Every row gives one point. The last column is the point's height on a tilted bowl or saddle (a function of degree 2), plus a little noise. Along how many of its main directions does it bend up, bend down or stay straight?

Points:
array([[-0.02,  0.38,  0.30,  0.19],
       [ 0.21, -0.25, -0.50, -0.42],
       [-0.40, -0.08, -0.08, -0.16],
       [ 0.20,  0.58,  0.16,  0.19],
       [ 0.13,  0.71,  0.05,  0.18],
       [ 0.24,  0.07, -0.09,  0.25],
       [-0.25,  0.78, -0.24,  0.46],
       [-0.42, -0.27, -0.02, -0.38],
       [ 0.19,  0.00,  0.05,  0.31],
       [-0.22, -0.10, -0.03, -0.01],
       [ 0.10, -0.30,  0.74,  0.43],
       [ 0.44, -0.47,  0.19,  0.48],
       [-0.03,  0.42, -0.10,  0.31],
       [ 0.15, -0.30,  0.49,  0.45],
       [-0.28,  0.36, -0.16,  0.26],
       [-0.21, -0.39,  0.12, -0.18]])
Directions: 1 up, 2 down, 0 straight

Points:
array([[ 0.16, -0.66,  0.22, -0.04],
       [-0.10,  0.64,  0.45, -0.18],
       [-0.17, -0.19, -0.36,  0.07],
       [-0.24, -0.04, -0.06, -0.17],
       [ 0.18, -0.33,  0.11, -0.05],
       [-0.24, -0.19,  0.29, -0.22],
       [ 0.33,  0.16,  0.09, -0.37],
       [ 0.20,  0.44,  0.38, -0.45],
       [-0.26,  0.11, -0.04, -0.25],
       [-0.11, -0.32, -0.48,  0.32],
       [-0.31,  0.62, -0.02, -0.44],
       [-0.17,  0.52, -0.43, -0.66],
       [-0.17, -0.26,  0.23, -0.20],
       [-0.17,  0.64, -0.05, -0.54],
       [ 0.10,  0.13, -0.64, -0.08],
       [-0.22, -0.03,  0.46, -0.21]])
Directions: 1 up, 2 down, 0 straight

Points:
array([[ 0.35, -0.05, -0.45, -0.02],
       [ 0.74,  0.19,  0.37,  0.70],
       [ 0.01,  0.18,  0.15,  0.15],
       [-0.36,  0.15,  0.03,  0.06],
       [-0.21,  0.44,  0.01, -0.07],
       [ 0.20, -0.02,  0.06,  0.21],
       [-0.11,  0.25, -0.42, -0.29],
       [ 0.16,  0.17,  0.34,  0.26],
       [-0.09,  0.60, -0.32, -0.48],
       [ 0.21, -0.57,  0.60, -0.13],
       [ 0.39,  0.05, -0.02,  0.26],
       [ 0.43,  0.25,  0.22,  0.39],
       [ 0.29,  0.27,  0.36,  0.34],
       [ 0.59,  0.60,  0.23,  0.52],
       [-0.09, -0.43,  0.02,  0.18],
       [ 0.06,  0.15,  0.23,  0.19]])
Directions: 1 up, 1 down, 1 straight

Points:
array([[-0.50,  0.82, -0.22, -0.20,  0.30],
       [ 0.03,  0.09, -0.39,  0.13,  0.18],
       [-0.14,  0.60,  0.12, -0.13,  0.22],
       [-0.35,  0.21, -0.45,  0.23, -0.11],
       [-0.05, -0.07,  0.72, -0.17, -0.80],
       [-0.09,  0.02,  0.36, -0.21, -0.20],
       [-0.31, -0.28, -0.36,  0.01, -0.35],
       [-0.77,  0.02,  0.21, -0.26, -0.30],
       [-0.38,  0.03, -0.09, -0.09, -0.06],
       [-0.40,  0.25, -0.29,  0.18, -0.12],
       [-0.37, -0.30, -0.18,  0.80, -0.33],
       [ 0.53, -0.43,  0.61,  0.27, -0.87],
       [-0.07,  0.22,  0.06,  0.13,  0.08],
       [ 0.51, -0.03, -0.35,  0.05,  0.16],
       [-0.54,  0.00,  0.06, -0.41,  0.04],
       [-0.02, -0.13, -0.49,  0.24,  0.07],
       [ 0.33,  0.04, -0.08,  0.09,  0.15],
       [ 0.40,  0.14, -0.14,  0.06,  0.18],
       [-0.11, -0.19,  0.18, -0.49, -0.21],
       [ 0.34,  0.14,  0.25,  0.07, -0.11],
       [ 0.30,  0.15,  0.46,  0.13, -0.35],
       [-0.25,  0.57, -0.09,  0.37, -0.13]])
Directions: 1 up, 3 down, 0 straight

Points:
array([[-0.17,  0.19,  0.51, -0.15,  0.33],
       [-0.06, -0.50,  0.28,  0.88, -0.17],
       [ 0.52, -0.24,  0.25, -0.30,  0.10],
       [-0.93,  0.12,  0.22,  0.04,  0.99],
       [-0.20, -0.21, -0.05,  0.31, -0.16],
       [-0.33,  0.09,  0.10, -0.42,  0.32],
       [-0.15, -0.66,  0.19, -0.48,  0.36],
       [ 0.32, -0.06,  0.16, -0.17, -0.09],
       [-0.02,  0.29, -0.32, -0.13, -0.26],
       [ 0.65, -0.69,  0.15, -0.06,  0.44],
       [ 0.01,  0.52,  0.24,  0.05,  0.02],
       [-0.12, -0.52,  0.10, -0.35,  0.21],
       [ 0.44,  0.35, -0.10, -0.39, -0.32],
       [ 0.03, -0.28, -0.17,  0.00, -0.18],
       [ 0.22,  0.31,  0.11, -0.27, -0.14],
       [-0.22,  0.20,  0.02,  0.20, -0.03],
       [ 0.05,  0.13, -0.24,  0.11, -0.35],
       [ 0.01,  0.31,  0.00, -0.25, -0.06],
       [-0.12, -0.35, -0.48, -0.11, -0.24],
       [ 0.55, -0.17, -0.62,  0.48, -0.64],
       [-0.04,  0.32,  0.08, -0.08, -0.03],
       [-0.16,  0.31, -0.07, -0.12,  0.00],
       [ 0.03, -0.18, -0.78, -0.26, -0.44],
       [ 0.03, -0.65,  0.12,  0.16,  0.09],
       [-0.33, -0.32,  0.04,  0.15,  0.03],
       [-0.54, -0.18, -0.15,  0.10,  0.12]])
Directions: 1 up, 0 down, 3 straight

Points:
array([[ 0.18,  0.27, -0.63, -0.47,  0.29,  0.24,  0.75],
       [-0.27, -0.38,  0.01,  0.38,  0.35,  0.09, -0.06],
       [ 0.09, -0.51, -0.07,  0.39,  0.44,  0.39, -0.01],
       [-0.21,  0.07,  0.06, -0.23, -0.43,  0.18,  0.14],
       [ 0.42, -0.32,  0.24,  0.29,  0.28,  0.26, -0.21],
       [-0.19,  0.30, -0.11,  0.12, -0.22, -0.90, -0.96],
       [ 0.04, -0.58, -0.65, -0.15, -0.48,  0.35,  0.58],
       [-0.57,  0.26, -0.01, -0.66, -0.16, -0.02,  0.63],
       [ 0.88,  0.14, -0.92,  0.22, -0.08, -0.37, -0.40],
       [ 0.25, -0.74,  0.18,  0.51, -0.56,  0.43, -0.01],
       [-0.34, -0.36,  0.34, -0.09, -0.30,  0.17, -0.20],
       [-0.19, -0.09,  0.17,  0.40,  0.19, -0.30, -0.25],
       [ 0.14,  0.13, -0.22, -0.16,  0.22,  0.32,  0.22],
       [-0.08,  0.03, -0.44,  0.30,  0.18,  0.44,  0.23],
       [-0.40,  0.01,  0.00, -0.39,  0.30,  0.16,  0.28],
       [-0.17, -0.49, -0.16,  0.19,  0.09, -0.30, -0.12],
       [ 0.20, -0.56, -0.13,  0.31,  0.24, -0.08,  0.04],
       [-0.23, -0.42, -0.56,  0.17,  0.19, -0.24,  0.00],
       [-0.01, -0.69,  0.20,  0.13,  0.03, -0.20, -0.08],
       [-0.06, -0.16, -0.29, -0.07, -0.28, -0.20, -0.19],
       [-0.03, -0.20,  0.70, -0.13, -0.14, -0.41, -0.12],
       [-0.25, -0.03,  0.18, -0.28, -0.16,  0.16, -0.02],
       [-0.42,  0.16,  0.08,  0.39,  0.13,  0.27, -0.09],
       [-0.29,  0.16,  0.39,  0.30, -0.15,  0.14, -0.27],
       [-0.05,  0.08, -0.08,  0.70, -0.08,  0.44, -0.04],
       [-0.05, -0.47, -0.76, -0.16, -0.45,  0.17,  0.43],
       [-0.23, -0.29, -0.27, -0.06,  0.23, -0.05,  0.03],
       [ 0.37,  0.35, -0.06,  0.13, -0.45,  0.51,  0.33],
       [ 0.13, -0.60, -0.23,  0.16,  0.37,  0.50,  0.14],
       [ 0.24, -0.19, -0.06,  0.02, -0.16, -0.10, -0.17],
       [ 0.54,  0.18, -0.83,  0.26,  0.71,  0.00,  0.60],
       [ 0.05, -0.33, -0.13,  0.45,  0.47, -0.34,  0.02],
       [ 0.00,  0.68, -0.06, -0.04,  0.35, -0.17,  0.14],
       [ 0.13,  0.21, -0.27,  0.47, -0.12, -0.56, -0.65],
       [ 0.11,  0.09, -0.19,  0.05, -0.17, -0.50, -0.55],
       [ 0.09,  0.10,  0.10,  0.29,  0.56, -0.11, -0.03],
       [ 0.18,  0.19, -0.16,  0.24,  0.10,  0.11, -0.07],
       [ 0.08,  0.09, -0.11, -0.43,  0.06,  0.22,  0.31],
       [-0.04, -0.18, -0.21,  0.17, -0.20,  0.21, -0.06],
       [-0.10, -0.58, -0.02,  0.11,  0.08, -0.05, -0.08],
       [ 0.13,  0.04,  0.54, -0.46, -0.54,  0.47,  0.19],
       [ 0.18,  0.02,  0.00,  0.11,  0.19,  0.06, -0.13],
       [-0.29, -0.14, -0.08, -0.20, -0.01,  0.70,  0.05],
       [-0.03, -0.12, -0.03, -0.24,  0.18,  0.65,  0.03],
       [-0.26,  0.35,  0.15, -0.17, -0.52, -0.13,  0.13],
       [ 0.19, -0.32,  0.43, -0.26, -0.36,  0.20, -0.08],
       [ 0.48,  0.38,  0.09, -0.18, -0.49,  0.51,  0.54]])
Directions: 5 up, 1 down, 0 straight

Points:
array([[ 0.48, -0.73, -0.25, -0.29,  0.24,  0.00, -0.40],
       [-0.13, -0.53,  0.18,  0.19, -0.14,  0.25, -0.08],
       [-0.15, -0.69,  0.05,  0.27, -0.35, -0.46,  0.12],
       [ 0.50, -0.07, -0.05,  0.30, -0.13,  0.03, -0.37],
       [ 0.70,  0.24,  0.10, -0.61,  0.14,  0.01, -0.84],
       [ 0.17,  0.54,  0.20,  0.34,  0.31,  0.16, -0.02],
       [-0.09, -0.17,  0.36,  0.14, -0.04,  0.02,  0.04],
       [-0.01, -0.06, -0.62,  0.31, -0.24, -0.08, -0.11],
       [-0.35, -0.11, -0.01,  0.01, -0.56, -0.25,  0.10],
       [ 0.23,  0.77,  0.04, -0.27, -0.06, -0.28, -0.58],
       [ 0.22,  0.37, -0.12,  0.07, -0.70, -0.51, -0.40],
       [-0.19, -0.53,  0.31,  0.43,  0.21, -0.28,  0.00],
       [ 0.71, -0.35, -0.12, -0.21,  0.41, -0.57, -0.04],
       [ 0.38,  0.09, -0.22,  0.18,  0.00,  0.37, -0.23],
       [ 0.06, -0.09, -0.62, -0.09,  0.07, -0.35, -0.12],
       [-0.01,  0.28, -0.38, -0.08, -0.21,  0.12, -0.18],
       [ 0.01,  0.20,  0.23, -0.01, -0.11, -0.32,  0.05],
       [ 0.56, -0.28, -0.63, -0.11, -0.01,  0.28, -0.80],
       [ 0.25,  0.20,  0.02,  0.08,  0.67,  0.46, -0.22],
       [-0.17, -0.05, -0.12, -0.15, -0.47,  0.00, -0.05],
       [-0.05,  0.14, -0.16, -0.02,  0.27, -0.01,  0.02],
       [ 0.04,  0.19,  0.33, -0.39,  0.63, -0.07, -0.33],
       [-0.42, -0.04, -0.03,  0.68,  0.19,  0.15,  0.48],
       [ 0.15,  0.17, -0.04,  0.29, -0.62,  0.44, -0.24],
       [-0.06, -0.11,  0.04, -0.40, -0.25,  0.12, -0.13],
       [ 0.70, -0.37,  0.35, -0.10, -0.62, -0.34, -0.42],
       [-0.03,  0.18,  0.18, -0.36,  0.35,  0.40, -0.31],
       [ 0.40,  0.50,  0.18,  0.17,  0.05, -0.16, -0.38],
       [-0.23,  0.17,  0.31,  0.18, -0.07,  0.39,  0.20],
       [-0.14, -0.14,  0.00, -0.10, -0.20,  0.12,  0.03],
       [ 0.44,  0.02,  0.48,  0.24,  0.64,  0.17, -0.53],
       [-0.07,  0.65,  0.04,  0.07,  0.80,  0.48,  0.02],
       [ 0.11,  0.10,  0.71,  0.05, -0.24,  0.48, -0.40],
       [ 0.06,  0.28, -0.15,  0.49,  0.29, -0.23,  0.07],
       [ 0.24, -0.71, -0.28, -0.24,  0.01,  0.34, -0.53],
       [ 0.08, -0.29,  0.13,  0.25, -0.33, -0.13, -0.05],
       [-0.56,  0.37, -0.24, -0.60, -0.19,  0.06, -0.52],
       [ 0.49,  0.05, -0.09, -0.18, -0.37, -0.66,  0.01],
       [-0.33, -0.03,  0.42,  0.74,  0.14, -0.23,  0.03],
       [ 0.12, -0.20, -0.11,  0.07, -0.05,  0.36, -0.11],
       [ 0.12,  0.01, -0.46, -0.19,  0.32,  0.14, -0.32],
       [ 0.18, -0.11,  0.11,  0.53, -0.29,  0.01, -0.17],
       [ 0.54, -0.17, -0.15,  0.00,  0.07, -0.36, -0.16]])
Directions: 1 up, 5 down, 0 straight

Points:
array([[ 0.11,  0.11,  0.03, -0.18,  0.47,  0.08, -0.14],
       [-0.06, -0.37,  0.00, -0.27,  0.30, -0.16, -0.22],
       [ 0.02,  0.03,  0.20, -0.10, -0.25, -0.09,  0.00],
       [ 0.19, -0.69,  0.24, -0.39, -0.24,  0.12,  0.21],
       [ 0.02,  0.00,  0.38, -0.01, -0.03, -0.23,  0.06],
       [-0.30, -0.10, -0.03,  0.57,  0.38,  0.24,  0.47],
       [-0.41,  0.60,  0.05, -0.73,  0.11,  0.17, -0.16],
       [ 0.28, -0.33, -0.09,  0.08,  0.52,  0.33,  0.03],
       [-0.09,  0.25,  0.82, -0.34,  0.31,  0.12,  0.59],
       [-0.10, -0.09, -0.33, -0.29,  0.30, -0.29, -0.35],
       [-0.18, -0.64, -0.09,  0.13,  0.24, -0.04,  0.15],
       [ 0.16,  0.74, -0.15,  0.22,  0.23, -0.48,  0.28],
       [ 0.06,  0.86, -0.38,  0.40, -0.82,  0.10,  0.70],
       [-0.11, -0.10,  0.39, -0.37, -0.63,  0.44,  0.49],
       [ 0.20,  0.56,  0.26, -0.09,  0.23,  0.56,  0.44],
       [-0.24, -0.08,  0.09,  0.16, -0.40, -0.58, -0.11],
       [ 0.20, -0.12, -0.29, -0.38, -0.47,  0.13,  0.09],
       [ 0.09,  0.10, -0.03, -0.27, -0.12, -0.14, -0.14],
       [ 0.33,  0.48, -0.74, -0.33, -0.24,  0.29,  0.41],
       [-0.54, -0.61,  0.50,  0.12, -0.28,  0.17,  0.68],
       [ 0.12, -0.16, -0.05,  0.19,  0.47, -0.21, -0.10],
       [-0.49, -0.35, -0.01,  0.08,  0.09,  0.07,  0.16],
       [ 0.49,  0.12, -0.13,  0.40,  0.26,  0.02, -0.01],
       [-0.78,  0.11,  0.35,  0.41, -0.21,  0.20,  0.72],
       [ 0.05,  0.07, -0.12,  0.70, -0.27, -0.17,  0.18],
       [-0.09, -0.26,  0.49,  0.29, -0.23, -0.21,  0.28],
       [-0.07,  0.43,  0.13, -0.29, -0.24, -0.05,  0.03],
       [-0.27, -0.02,  0.10, -0.28, -0.26, -0.18, -0.19],
       [-0.47, -0.41,  0.33, -0.29,  0.42, -0.19, -0.13],
       [ 0.55,  0.60,  0.31, -0.19,  0.01, -0.20,  0.43],
       [ 0.42,  0.20, -0.27,  0.12,  0.20,  0.52,  0.05],
       [-0.51,  0.09, -0.07, -0.22,  0.11, -0.47, -0.49],
       [-0.11,  0.31, -0.14, -0.44, -0.48, -0.22, -0.08],
       [-0.27,  0.02, -0.44,  0.05,  0.30, -0.38, -0.22],
       [-0.15,  0.24,  0.63,  0.01, -0.52, -0.28,  0.40],
       [ 0.32,  0.17,  0.58,  0.10, -0.05, -0.09,  0.42],
       [ 0.26, -0.03,  0.34, -0.10,  0.79, -0.02,  0.01],
       [ 0.29,  0.12,  0.03, -0.09, -0.25, -0.08,  0.01],
       [-0.18, -0.15, -0.41, -0.12,  0.02, -0.19, -0.15],
       [ 0.27, -0.19, -0.40, -0.26, -0.34,  0.19,  0.11]])
Directions: 4 up, 1 down, 1 straight
